Every row gives one point. The window is the flat piece filled in between its corners: a triangle in 3 columns, a solid with four corners in 4, and so on. A path goes straight from each point to the next, and from the last back to the first. List the points from which the path goes on through the window.

Window (3 x 3):
[[-0.31 -0.13  0.24]
 [ 0.25  0.81  0.25]
 [-0.07 -0.55  0.24]]
Path:
(1): [ 0.00 -0.15  0.70]
(2): [-0.03 -0.10 -0.11]
(3): [-0.15  0.15 -0.30]
(4): [-0.14  0.05  0.49]
(5): [-0.05  0.38  0.84]
(6): [-0.13  0.49 -0.35]
(7): [-0.19 -0.33  0.02]
(8): [-0.13 -0.24  0.76]
Through the window after points: 1, 3, 7

Window (6 x 6):
[[-0.56  0.23  0.46 -0.30  0.33 -0.28]
 [ 0.18 -0.01 -0.40  0.02 -0.64  0.20]
 [-0.45  0.64 -0.26  0.77  0.05  0.14]
 [-0.70 -0.27 -0.30  0.22  0.22 -0.20]
 [ 0.07  0.32  0.59  0.32 -0.45  0.26]
 [ 0.44 -0.68 -0.40 -0.35 -0.02 -0.17]]
Path:
(1): [-0.54  0.20  0.00  0.31  0.09  0.58]
(2): [-0.50  0.56 -0.01  0.54 -0.40 -0.51]
(3): [ 0.06  0.21 -0.01  0.19 -0.33 -0.54]
(4): [-0.12  0.07 -0.01 -0.12 -0.11  0.43]
(5): [-0.53  0.16  0.35 -0.36  0.46  0.48]
(6): [-0.40  0.16  0.30 -0.13  0.12 -0.53]
(7): [ 0.23  0.03 -0.10  0.19 -0.71 -0.56]
(8): [ 0.17  0.05 -0.10 -0.07 -0.28  0.31]
Through the window after points: 5

Window, 8 rows:
[[ 0.24 -0.41 -0.56  0.87  0.26  0.33 -0.05  0.01]
 [ 0.14 -0.03 -0.06 -0.55  0.13 -0.04 -0.57 -0.14]
 [-0.10 -0.10 -0.01 -0.59 -0.97 -0.21 -0.51 -0.08]
 [-0.11 -0.06  0.45 -0.59  0.16  0.77  0.56  0.16]
 [-0.18  0.19 -0.51 -0.27  0.39  0.95  0.38  0.03]
 [ 0.13  0.06 -0.22 -0.53 -0.61 -0.87  0.01 -0.26]
 [-0.60 -0.93 -0.75  0.57  0.64  0.43  0.58  0.22]
 [-0.43  0.45  0.33 -0.21  0.04  0.37 -0.18 -0.14]]
Path:
(1): [-0.09 -0.37 -0.17  0.17 -0.01  0.09 -0.07 -0.56]
(2): [-0.24 -0.27  0.15 -0.08  0.13  0.78  0.12 -0.70]
(3): [-0.28  0.13 -0.14 -0.16  0.17  0.45 -0.01  0.60]
(4): [-0.14  0.14 -0.20 -0.17  0.22  0.32  0.04  0.73]
(5): [-0.14 -0.34 -0.11 -0.03  0.13  0.75  0.12 -0.60]
(6): [-0.25 -0.41 -0.42 -0.04  0.37  0.56  0.28 -0.55]
(7): [-0.25 -0.04 -0.52  0.06  0.21  0.35  0.29  0.75]
(8): [ 0.16 -0.14 -0.34 -0.26 -0.21 -0.18 -0.06  0.24]
(9): [ 0.06 -0.36 -0.30 -0.27 -0.12 -0.01 -0.04 -0.54]
(10): [-0.13 -0.31  0.02 -0.23 -0.19  0.26  0.01 -0.58]
(11): [-0.14  0.05  0.03 -0.28 -0.17 -0.10 -0.17  0.71]
(12): [-0.30  0.23 -0.07 -0.18  0.22  0.27 -0.03  0.64]
(13): [-0.30 -0.27 -0.07 -0.09 -0.04  0.56  0.24 -0.92]
(14): [-0.07 -0.34 -0.22 -0.15 -0.09 -0.21  0.17 -0.66]
(15): [-0.12 -0.14 -0.39 -0.20 -0.18 -0.31  0.14  0.23]
(16): [-0.14 -0.13 -0.18  0.09  0.08  0.03 -0.03  0.39]
Through the window after points: 6, 12, 14

Window (9 x 9):
[[ 0.19 -0.40  0.11  0.18  0.34 -0.21 -0.05 -1.00 -0.17]
 [-0.09 -0.53 -0.06 -0.59  0.40 -0.16  0.23  0.17  0.08]
 [ 0.41  0.94  0.28  0.10 -0.01 -0.26 -0.33 -0.38 -0.39]
 [-0.68  0.62 -0.07  0.20 -0.41  0.08  0.08  0.04 -0.05]
 [ 0.19  0.19  0.20 -0.12  0.61  0.55  0.42  0.04  0.21]
 [-0.08 -0.83 -0.70  0.32 -0.10  0.80  0.13 -0.06 -0.04]
 [-0.25  0.25  0.32  0.45  0.19  0.15 -0.89 -0.17 -0.43]
 [-0.75  0.07 -0.32  0.36 -0.08 -0.36  0.37  0.92 -0.14]
 [-0.21 -0.46 -0.57 -0.24  0.92 -0.13 -0.11  0.06  0.08]]
Path:
(1): [-0.12 -0.11 -0.03  0.17  0.47 -0.13 -0.51  0.00  0.38]
(2): [-0.30 -0.15 -0.32 -0.08  0.51  0.19  0.00 -0.19 -0.84]
(3): [-0.74  0.16 -0.40 -0.04  0.17  0.10  0.29  0.10 -0.90]
(4): [-0.37  0.02 -0.14  0.32  0.05 -0.23  0.02  0.52  0.23]
(5): [-0.13 -0.10 -0.37  0.06  0.30 -0.17 -0.15  0.45  0.47]
(6): [-0.52 -0.20 -0.24 -0.17  0.47  0.04  0.23  0.22 -0.52]
(7): [-0.38 -0.14 -0.31 -0.16  0.59  0.05  0.12  0.15 -0.45]
(8): [-0.08 -0.07 -0.18  0.31  0.13 -0.35 -0.23  0.18  0.51]
(9): [-0.12  0.15  0.02  0.29 -0.02 -0.17 -0.24  0.20  0.70]
(10): [-0.30  0.19  0.01  0.04  0.23  0.25  0.20 -0.05 -0.50]
(11): [-0.28 -0.40 -0.49 -0.26  0.68  0.06  0.27  0.06 -0.41]
(12): [ 0.02 -0.31 -0.23  0.08  0.53 -0.20 -0.62 -0.04  0.81]
Through the window after points: 1, 3, 7, 9, 11

Window (12 x 12):
[[-0.24  0.46 -0.47  0.12 -0.48  0.38 -0.64 -0.77 -0.02  0.03  0.10 -0.21]
 [ 0.24  0.11  0.50 -0.26  0.73  0.19  0.28 -0.59  0.69 -0.29  0.05 -0.10]
 [-0.24 -0.80  0.50 -0.14  0.04  0.52 -0.56  0.02  0.93 -0.04  1.88  0.60]
 [-0.37  0.05  0.25  0.50 -0.38 -0.26 -0.54 -0.19  0.13  0.53 -0.21  0.30]
 [ 0.12  0.12 -0.18 -0.22 -0.47 -0.04 -0.38  0.05 -0.51 -0.15  0.29  0.46]
 [-0.34  0.44 -0.29  0.15  0.08  0.25 -0.75  0.22 -0.19  0.32 -0.84 -0.22]
 [-0.16  0.20  0.09  0.13 -0.58  0.42  0.28 -0.19 -0.18  0.20 -0.63 -0.07]
 [ 0.47  0.32  0.02  0.16 -0.34  0.20  0.23 -0.12  0.41  0.63  0.02  0.16]
 [ 0.17 -0.60 -0.66  0.18  0.75  0.29  0.22 -0.53 -0.48 -0.42  0.14  0.46]
 [ 0.60 -0.22 -0.17 -0.32 -0.73  0.37 -0.56 -0.29 -0.03 -0.10 -0.33  0.24]
 [-0.15  0.15 -0.13  0.09 -0.32 -0.09  0.20  0.03  0.76  0.05 -0.25  0.23]
 [-0.44 -0.52 -0.34 -0.64  1.07 -0.30  0.10 -0.16 -0.21  0.40 -0.58 -0.09]]
Path:
(1): [-0.27  0.06 -0.06 -0.13  0.11  0.14 -0.25 -0.37  0.11  0.29 -0.03  0.36]
(2): [-0.06 -0.44 -0.18  0.34 -0.08 -0.08 -0.43  0.14 -0.04 -0.02 -0.07 -0.53]
(3): [ 0.18 -0.17 -0.07  0.29 -0.07 -0.28 -0.03  0.16  0.27 -0.04  0.16 -0.73]
(4): [-0.04  0.15 -0.14 -0.34  0.06  0.46  0.03 -0.39  0.09  0.10 -0.26  0.67]
(5): [-0.08  0.09 -0.17 -0.29 -0.11  0.15 -0.25 -0.19 -0.16  0.10  0.00  0.45]
(6): [ 0.21 -0.22 -0.16  0.12 -0.15 -0.31 -0.17  0.12 -0.34 -0.10  0.13 -0.31]
(7): [ 0.03 -0.17 -0.41  0.22 -0.21  0.04 -0.20 -0.09 -0.18  0.04  0.03 -0.04]
(8): [-0.35  0.09 -0.40 -0.05  0.02  0.44 -0.35 -0.43 -0.21  0.14 -0.26  0.59]
Through the window after points: 1, 5

Window, 14 rows:
[[-0.51 -0.20  0.13  0.13 -0.62  0.57  0.26 -0.31  0.24  0.12  0.08 -0.02
  -0.30  0.58]
 [ 0.06  0.19 -0.49  0.28 -0.06 -0.23 -0.16  0.52 -1.20  0.40  0.17 -0.34
   0.50  0.34]
 [-0.39 -0.92 -0.26 -0.02  0.40  0.43 -0.33 -0.28  0.09  0.56  0.29 -0.20
  -0.26  0.32]
 [ 0.06  0.35  0.02 -0.15  0.62  0.22  0.06  0.48 -0.69  0.31  0.12 -0.01
   0.54  0.29]
 [-0.55  0.66 -1.16  0.17 -0.17 -0.69  0.21  0.18  0.13 -0.18 -0.13  0.03
   0.56 -0.11]
 [-0.26  0.17 -1.20 -0.73 -0.05 -0.33  0.18  0.42 -0.24 -0.09  0.40 -0.23
   0.18 -0.17]
 [ 0.25 -0.13  0.27  0.43 -0.34  0.32 -0.49 -0.28  0.73 -0.02  0.54  0.08
  -0.14 -0.11]
 [-0.27  0.32 -0.60 -0.43 -0.24 -0.68  0.11 -0.03 -0.34  0.45  0.12  0.19
   0.25 -0.27]
 [ 0.40 -0.12  0.49  0.31 -0.44 -0.08  0.12 -0.06  0.66 -0.26 -0.42 -0.05
  -0.45  0.09]
 [-0.76 -0.82 -0.28 -0.53 -0.24  0.56 -0.25 -0.42  0.11  0.38  0.04 -0.65
   0.30 -0.07]
 [-0.13  0.43 -0.60  0.12  0.19 -0.30  0.39  0.10 -0.49  0.13  0.31 -0.32
   0.10 -0.58]
 [-0.17  0.25 -0.28 -0.07 -0.35 -0.66  0.35 -0.45 -0.09 -0.74  0.00  0.07
   0.17  0.13]
 [-0.17 -0.27  0.17  0.39 -0.40 -0.24  0.26  0.30  0.05 -0.28  0.14  0.35
   0.13 -0.15]
 [-0.32  0.37 -0.20  0.04 -0.29 -0.19 -0.18  0.06 -0.22 -0.49 -0.24  0.26
  -0.26 -0.22]]
Path:
(1): [-0.68  0.28  0.30 -0.02 -0.12 -0.95 -0.17  0.07 -0.05 -0.28  0.25 -0.09
 -0.50 -0.11]
(2): [-0.81  0.20 -0.10 -0.19  0.00 -0.21 -0.07  0.02  0.03  0.21  0.43 -0.32
 -0.01  0.29]
(3): [ 0.40 -0.28 -0.57  0.35 -0.22  0.18  0.17 -0.13 -0.01 -0.15 -0.32  0.29
  0.21 -0.08]
(4): [ 0.27 -0.16 -0.70  0.38 -0.25  0.24  0.18 -0.11 -0.53  0.15  0.10  0.60
  0.50 -0.32]
(5): [-1.02  0.57 -0.49 -0.41  0.16 -0.64  0.07  0.39  0.00 -0.07  0.29 -0.66
  0.13  0.16]
(6): [-0.46  0.50  0.21 -0.21  0.05 -0.55 -0.26  0.32 -0.21  0.26  0.38 -0.12
  0.21  0.10]
(7): [ 0.26 -0.17 -0.93 -0.07  0.00  0.31  0.45 -0.14 -0.49  0.09 -0.27  0.23
  0.30 -0.12]
(8): [ 0.05  0.19 -1.22  0.06 -0.24 -0.20  0.08 -0.02 -0.11 -0.29 -0.36  0.29
  0.48 -0.32]
(9): [-0.62  0.48 -0.39  0.10 -0.04 -0.54  0.20  0.19  0.01  0.09  0.25 -0.25
  0.20  0.01]
(10): [-0.61  0.00 -0.38 -0.10 -0.40 -0.44 -0.29  0.36  0.23  0.19  0.29 -0.46
  0.03  0.18]
(11): [ 0.06 -0.24 -0.34 -0.22  0.11  0.52  0.19 -0.42 -0.31 -0.20 -0.04  0.27
  0.10 -0.35]
(12): [ 0.09  0.08 -0.76  0.08 -0.35  0.40  0.19  0.03 -0.02 -0.06 -0.28  0.17
  0.38 -0.01]
Through the window after points: 2, 6, 8, 10, 12

Window (14 x 14):
[[-0.11  0.37 -0.35  0.34  0.26  0.01  0.00 -0.16  0.38  0.42 -0.19 -0.45
  -0.74  0.52]
 [ 0.29 -0.26  0.01  0.29  0.15 -0.36 -0.71 -0.49  0.21 -0.13 -0.86  0.17
   0.11  0.09]
 [-0.18 -0.35 -0.99 -0.45 -0.42 -0.26 -0.15  0.44  0.15 -0.02 -0.51 -0.45
   0.16  0.09]
 [ 0.19 -0.17 -0.32 -0.04  0.17 -0.04  1.22 -0.47 -0.50 -0.02 -0.30  0.60
  -0.12  0.06]
 [-0.49  0.39 -0.01 -0.18 -0.63  0.00 -0.49  0.31 -0.17  0.86  0.06 -0.43
   0.50 -0.21]
 [ 0.05 -0.21 -0.48 -0.24 -0.39  0.39 -0.10  0.02 -0.03 -1.23  0.01 -0.95
  -0.37 -0.03]
 [ 0.36 -0.43 -0.34 -0.14  0.56  0.41 -0.19  0.53  0.06 -0.10 -0.26 -0.22
   0.46 -0.32]
 [-0.01 -0.49 -0.85 -0.05 -0.11  0.00 -0.74 -0.16 -0.07 -0.97 -0.04 -0.09
  -0.46 -0.69]
 [-0.35 -0.07  0.36  0.45  0.29  0.18 -0.81 -0.18  0.42  0.29  1.19 -0.28
   0.50  0.64]
 [ 0.62 -0.82 -0.34  0.45 -0.29 -0.18  0.08 -0.08 -0.44 -0.23 -0.43  0.36
  -0.32 -0.50]
 [-0.08  0.22  0.12  0.92 -0.33 -0.46 -0.78  0.42 -0.48 -0.08 -0.48  0.36
   0.80 -0.37]
 [-0.41 -0.32  0.42  0.37  0.49  0.34  0.14 -0.01  0.18 -0.24 -0.45  0.17
  -0.42  0.47]
 [ 0.30  0.61  0.02 -0.43 -0.71  0.35  0.63  0.73 -0.15 -0.03 -0.36  0.66
   0.36  0.34]
 [-0.03 -0.42  0.02  0.36  0.03  0.08  0.05  0.31  0.44 -0.06  0.25 -0.02
   0.69 -0.85]]
Path:
(1): [ 0.21  0.03 -0.16 -0.15 -0.03 -0.25  0.20  0.35  0.00 -0.03  0.20 -0.07
 -0.24 -0.07]
(2): [ 0.11  0.02  0.02 -0.25  0.14 -0.58  0.42  0.55 -0.19  0.07 -0.39 -0.28
 -0.27  0.23]
(3): [-0.01 -0.34 -0.33  0.22 -0.03  0.43 -0.02 -0.16  0.02 -0.19 -0.24  0.27
  0.13 -0.08]
(4): [ 0.01 -0.31 -0.57  0.72 -0.28  0.26 -0.24 -0.46 -0.04 -0.14 -0.39  0.20
  0.73 -0.04]
(5): [-0.02  0.31  0.30 -0.36 -0.04 -0.54 -0.50  1.10 -0.31 -0.41 -0.11  0.03
 -0.52 -0.45]
(6): [-0.05 -0.23  0.12  0.05  0.11 -0.36 -0.20  0.26 -0.02 -0.31  0.33 -0.05
  0.10  0.12]
(7): [-0.12 -0.08 -0.30  0.34 -0.10  0.74 -0.24 -0.27  0.35 -0.02  0.08 -0.46
  0.20 -0.04]
(8): [ 0.13 -0.18 -0.40  0.23 -0.03  0.45 -0.34 -0.20  0.01 -0.37 -0.29  0.03
  0.17 -0.29]
(9): [-0.02 -0.43 -0.19  0.22  0.12 -0.64 -0.11  0.23  0.05 -0.45  0.13 -0.02
 -0.31 -0.08]
(10): [ 0.08 -0.09  0.13 -0.28  0.39 -0.69 -0.01  0.70  0.23 -0.47 -0.01 -0.38
  0.04 -0.06]
(11): [-0.10 -0.08 -0.34  0.39 -0.37  0.50 -0.40 -0.16 -0.01 -0.07 -0.21 -0.04
  0.00  0.00]
(12): [ 0.20 -0.17 -0.43  0.08 -0.22  0.30  0.52 -0.23 -0.24 -0.12 -0.30  0.25
  0.03 -0.13]
(13): [ 0.10 -0.17 -0.05  0.00  0.28 -0.38  0.52 -0.01 -0.31 -0.02 -0.24  0.39
 -0.04  0.09]
(14): [-0.03 -0.14  0.08 -0.24  0.03 -0.30 -0.15  0.12  0.10 -0.09 -0.24  0.04
 -0.09  0.07]
(15): [ 0.39 -0.02 -0.50  0.94 -0.03  0.68 -0.14 -0.33 -0.06  0.04 -0.34  0.17
  0.50  0.12]
(16): [-0.31 -0.25 -0.33  0.30 -0.11  0.43 -0.12 -0.23 -0.12 -0.04 -0.38 -0.04
  0.22  0.08]
Through the window after points: 2, 4, 6, 12, 14
